Every row gives one point. The points of each table are mixes of a few directions, plus a little noise. How many directions does each table use, and how many do they share? Where both have some left over, give the other angles between the two spaces (their principal angles), to ten degrees, smallest first.
In the rows, 128 means zero.

First:
[[129 171 107]
 [183  59  99]
 [130 103 138]
 [ 69 172 171]
 [113 152 133]
 [ 89 142 164]
 [183  96  83]]
Second, 4 rows:
[[147  29 157]
 [126 144 124]
 [117 194 109]
 [126 149 121]]
Directions: first 2, second 1, shared 1

First (10 x 8):
[[139 122 112  51 115 162 171 157]
 [121 201 153 167  90 119  90 112]
 [142  59 106  75 155 123 164 139]
 [105 207 131 145  69 137  75  77]
 [143 176 147 159 132 159 131 142]
 [ 91 137 155 213 127  68  83 135]
 [109  48  70  89 171 175 155 117]
 [126 166 170 159  99  74 109 153]
 [137  79 117  92 160 140 173 171]
 [167  84 115 130 157 122 127  76]]
Second, 7 rows:
[[214  60 197 128  72 171 106 150]
 [ 81 166  87 129 160 105 141 115]
 [214  61 199 127  71 172 108 151]
 [116 138 118 128 135 123 131 125]
 [ 84 161  92 128 157 106 138 116]
 [137 122 133 127 123 133 125 130]
 [ 53 186  66 129 177  90 147 108]]
Directions: first 5, second 1, shared 0; angles 60

First (10 x 12):
[[ 92 133 132 135 183 125 112 101 132  96 155 114]
 [ 78 118 140 132 220 120 105  83 137  58 192 122]
 [113 169 137 130 106 119  90 162 132 194  42  75]
 [195 109 151 112  46 108 116 198 145 182  58 152]
 [ 53 174 125 143 186 132  96  97 121 129 116  62]
 [150 144 117 124  70 133 141 155 117 181  81 121]
 [170 119 104 123  69 146 177 137 112 153 128 156]
 [147  98 107 129 133 142 180  96 114  86 200 172]
 [153 122 115 128  95 139 156 135 119 140 129 145]
 [124  93 150 123 183 113 108 110 147  68 178 156]]
Second (10 x 12):
[[139 124 136 124 115 124 119 145 134 140 110 131]
 [140 140 115 129  95 140 147 136 116 155 109 125]
 [174  69 138 118 130 124 150 125 139  73 193 198]
 [148 124 151 119 105 110  99 167 145 155  81 127]
 [128 114 125 127 144 134 141 111 125 102 160 143]
 [180 111 137 118  70 121 134 170 135 161  89 155]
 [110 130 166 122 159 101  62 154 154 131  89 104]
 [152 123 135 124  96 121 124 155 134 148 100 137]
 [  7 238  53 165 173 181 171  40  66 158 139  16]
 [ 99 109 128 134 198 128 132  80 128  56 209 144]]
Directions: first 3, second 3, shared 3
